Each wall is flat, endless, passes through zero and stands at right angles to its row. A trip goes straight from one point to another. List the walls that it crosses, first one first.
In the rows, zero is written as 128.

Walls:
(1): [ 38 178 119]
(2): [ 97 174 128]
(3): [105 108  92]
(4): [129 106  63]
(5): [175 123  61]
(6): [141 213 148]
(7): [104 163 132]
Trips:
[137 139 142] to [129 147  74] => 5, 1, 4, 3
[200  96 108] to [200 114 196] => 4, 6, 5
[136 103 125] to [ 95  98 220] => 5, 4, 3, 1, 7
[111 142 145] to [ 79 107 190] => 6
[ 94 149 169] to [172 192 117] => 5, 1
[102 143  43] to [167 104 170] => 7, 2, 1, 3, 4, 5

Walls:
(1): [141 170 112 112 122 125]
(2): [116 137 148 112  62 149]
(3): [153 113  91 100 149 128]
(4): [115 106  71 153 134 140]
(5): [136 118 105 200 115  88]
(6): [134 125 124 124 167  85]
Trips:
[138 122 154 125 148 116] to [167  71  68 148 153 149] => 3, 5, 4
[115 137  81 140  92 142] to [122 140 171  82 146 133] => 5, 3, 4, 6
[119  83 110 134 140 181] to [134 182  97 141 114  86] => 5, 1, 6, 3
[104 118  80 129  86 130] to [156 130 137 110 122 134] => 5, 4
[ 56 119 180 124 143 155] to [159 116 136 127 135  85] => 6, 2, 5, 3
[117 128 164 124 175  94] to [133 106 113 119 116  92] => 5, 3, 4

Walls:
(1): [178 152 102 135 149  54  93 122  85]
(2): [155 207 107 110  37 166 143  39 111]
(3): [176 150  77 130 133 115  89  90 113]
(4): [181 118  99 155 209 108  57  97 145]
(5): [ 89 158 150 149 159  85  94  82 107]
(6): [125 116 186  83 134 141 100 113  93]
Trips:
[133  79  63 187 110  52  90 200 114] to [166 158 163  96 112 129 138  93 103] => 5, 2, 6, 4
[ 75 138  92 153 115 170  91 148  77] to [195  95 179 179  69 141 162 137 139] => 3, 5
[133 128 150 153  89 192 143 123 148] to [ 36 121 145  80  66  96 145  10 166] => 6, 5
[170 130 126 145 101 163  90 126 146] to [111 132 107 123 181 112 200 192 146] => 2, 3, 4
[148 169 170  76 130  95 106 204 158] to [ 84 178 126  88 169 105 142 139 110] => 5

Walls:
(1): [160 132 100 127 159 170  64 153 117 130  97 174]
(2): [192 107 141 115  86  67  85 108  58 232  89  75]
(3): [145 233 130 129 155 126 112 111 143  49 113  78]
(4): [189 173  86  82 140  65 122 108 131 101  82  93]
(5): [185 146 133 129 179 129 165 155 134 141 138 113]
(6): [153  75 133 122 145  84  74 190  97 136  64 108]
(7): [107  99 231 191  42 166 135 100 149 153 132 128]
(8): [ 79  68  76 129 136 158 106 120 115 163 101 103]
(9): [127 146  78 188 110 115  69 158  95 126 108  82]
(10): [201  73 131 122 158 143 132 139 162  70 177 140]
(11): [ 79 125 108 197 149 112 216  90 128 104 171 170]
(12): [183 157  34 146 138 198 118  56 123 175 187 117]
Trips:
[215 136 112 194 137 158 116  91  80 137 175 142] to [ 85  67 110 146  55  91 181 114 129 138 115  69] => 3, 1, 8, 5, 10, 12, 6
[132  83  82 106 124 149 104 161 121  84 199 165] to [194 110 102  84 210 154 166 161 182 123 124 119] => 5, 6, 11, 4, 8, 3

Walls:
(1): [124 136 143 117  81 139  90 170 147  89 115 100 119 115 172 101  99 146]
(2): [112 162 177 169 132  99 139 117 179 104 135  78 153 129 151 162  93 100]
(3): [162 172 105 119 118 158 114 121  71 122 117 140  97  90 135 114  67 164]
(4): [144 135 118 108 107 111 112 153 183 144 183 207 132  38 149 125  85  53]
(5): [187 191 128 164 159 123  72 140 100 107 131 131 123 136 179  84 106  73]
(6): [118  98 178 160 103 125  68 137 132 146 130 152 165 136 134 134 146 103]
Trips:
[ 82 157  68 128 112 123 191 139 128 126 190 119 146 138 203 144  20  97] to [127 133 119 128  86 165 171 103 159 154 105  84 174 127 131 139  92 174] => 5, 4
[153 102 117  74 137 141 154 134 127  87 104 114 121 162 113 121 138 170] to [ 93 161 118 140 115  97 167 131  85 177 125 137 122 144 112 151  98 111] => 1, 2
[121 101  38 112 127 186 141  78 107 150 129 114 149 114 175 170 119 150] to [159 168 127 109 132 149 137  95 152 132 163 151  83 149 109 112 158 133] => 4, 5
[138 170 160 121  99 144 158  82 140 157 146 136  92 131 145 114  99 101] to [123 175 152 137  78 117 141  80 110 124 131 165 176  96 109 146 173 110] => 6, 5, 3
[144  35 108  84 143 120 166  74 136  50 137 168  81 100  98 134 167 100] to [ 79 157  98 161  96  54 171 153 160 146 131 100 101 127 132 185 110 153] => 2, 4, 1
[102 154  88 157  91 144 110 134 108 109 151  93 199 163 110 137  65 139] to [ 69 141 115 104 183 111   7  77 133 127  65 131  96 185 156  85 102  90] => 2

Walls:
(1): [131 104 122 118 152 141 157 106 181 157 121 149 177  98 164 101 143 177
 217 132 107  92 107 123]
(2): [144 124  67 112  79 183 166 133  91 103 110  96 152 134 112 151  83  99
 160 194 132  73 118  84]
(3): [129 166 162 138 156 154 103 154 110 120 135 189 137 151   7 160 116 137
  97 124 124 103 133 131]
(4): [120 127  75 170 130 151  62 162 181 161  86  92  69 138 140 158 130 118
 161  93 141 135 127  87]
(5): [108 142 133 116  91 128 212 125 103 131 104  89 132 125  65 108  90 149
 194 111  95  74 156 109]
(6): [133 117 162 137 175  88 118 135  86 143  61 148 111 126 111 184 165 166
  66 114 128 113 153 156]
(7): [ 94 155 155 142  89 164 142 143 137 149 118 122 118 107 137 142 132 153
 109 114 127 106  81 113]
(8): [ 68 160  79  86 144 144 150 118  98  45 135 154  89 111 151 117 158 132
 200 169 166  79  60 164]
(9): [126  75  73 131 194 118 132 136 144  84 148  98 177 137 154 129  91 180
 158 152 184 126 172 182]
Trips:
[ 90  77  70 101 117  79  68 132  97 144 134 106 126 161  98 188 120 158
 169 127 124 180 192 182] to [155 157 123  51 140  50 148 156 148  88 143 122  87 118 162 143 135 126
 149  81 145 137 145 180] => 8, 4
[ 74 182 109 100 111 165 138  79  52 155 182 153 117  96 159  83 132 136
 130 115  86  84 170 138] to [161 149 140 197 166  69 156 120 107 131 134  86 146 147 166 137 200 141
 146 112  74 122 141 137] => 2, 6, 7, 8, 9
[148  86 124 170 161  49 137 139 145  96 118 109 113 140 141 119 149 139
  92 101 119 109 142 107] to [126  90 131 103 143 125 144 118 128 149 105  78 100 177 101  87 154 171
 169 146  47 140 133  57] => 5, 1, 9, 2, 6

Walls:
(1): [134 122 145 110 152 144 127 130 178  88 104  58 138 125  77 193 114 115
 158  47 123 133  75 111 196 183 148 184 101 130 110  97 182 100 203 107
 161 110 149 116  87 154 164 126 129 181 140 152]
(2): [121  58 119 186 146 146  98 105 135  66 133 110 150 113 113 144 169  79
  66 105  94 152  67 152  33 110 135  58  91 200 125  94 130  66 174  74
 173  90 140 179 153 132 139 132 200 108 162 128]
(3): [224  88 118 147 126 136 103 104  97 105 129 141 117 139  74 147 118 152
 140 136 114  66 107 145 150 138 136  82 151 157 150  77 168  99 179 132
  98 123 118  59 116 171  95  54 133 120 134  75]
(4): [174 129 160  97 125  53  92 129 141 148 114 143 150 112  95 126 139 130
 155  34 113 208  84 107  94 124 150 107 104 126 102 153 187 151  92 139
 163 139 121 108 131   7  85 137 138 101 233 106]
(5): [121 152 166 119  76 109 112 144  94 123 163  95 127  98 166 114  90 169
 210  76 124 142 140  80 138 128 135 122 135 165 117 139 167 145 128 154
 153  89 139 150 100 127 121 125 153 112 145 107]
(6): [136 159  68 139 124 158 104 131 141 172  18 151  92 135  74 151 204 149
  90  70  83  97  89 118  82 104 136 122 147 107 196 134 146  97 130 146
  84  40 157 126 117 168 151  89 144 178  74 174]
(7): [154  71 149 150 134  97 154 137  79  91 105 108 154 124 146 122 113 180
 130 144 116 146 127 117  50 147 163 165 123 144 114 156  73 173 131  79
  59 170 140 152  91  98  97 125 151 134 200 126]
(8): [113 127 144 136 149 164 189 123 116 151 165 133 155 112 107  17 174 114
 114 117 122 182  94  92 102 117 159 131 125 146  85 144 151  74 122 113
 138 104 115 172 134 129 132 140  96 108 129  37]
Trips:
[102 132  86 246 138 118 134 129 117 143 148 107 139 119 123 117 132 126
 131  75  52 124 119 155 179 119  95 112 151 189 170 147 136 158 121 119
  78 119 119  97  91 123 171 163 105 105 169 109] to [110 195  25 152 161 149  99 122  91 131  53 155 199 147 121 139  93 163
 157 113 166 106  90 113 157 150 168 140 169  68 144  84  93  76 167  98
  91 127 119 129 145 176  73 122 137 115 114 168] => 4, 8, 5, 2, 7
[ 65 178 167 124 138 166 143 101 128 105 104  86 147  94 160 172  80 138
 136  93 134 106 124 106 144 145 136  50 146  80 148  71  71  64 147 177
 136 184 126 131 116 146 154 100 204 118 145 131] to [105 150 116 123 102 140 113  92  82 126 133 176 143 121 174 152 136 115
 119 153  76  81 205 146 141 153 132 101  90 126 121 106 116  74 152 109
 118  93  67 175  72 131  82 104 109 178 118 158] => 6, 1, 5
[210  52 141  79 158 146 154  88 145  57  73 183 161  82 169 126  89 156
 180 162 131 122 122 162 166 108 109 197 162 133  80  92 125  99 104 182
  71 102 102 107 171 105 109 138 109 154 165  85] to [150 122 103 184 166 189 137 162 111  98 125 125  82 188 132 119 122  99
 140  48  21 146  98  94 218 119 135 103 112 166  57 140 178  98  74 114
 155 126 176  93 149 120 144 121  94 138 126  56] => 8, 5, 7, 2, 6
[169  89 169 172  63 118 160 103 117 104 149 161  59 159  97 169 123  91
 104  98 143 137 179  79 137 173 107 107 112 118 118 167 148 156 166 110
 125 158 171 125 134 149 169 170 186 182 125  90] to [108 166 143 130 164 111  56 124 150 140 140 141  96 131  50  97 137 168
 146 146 182 158  53 230 151 162 140  76 138 100 148  83 164  95 136 135
 184  83 136 177  64 163 114 120 161 110 139 116] => 7, 4, 6, 8
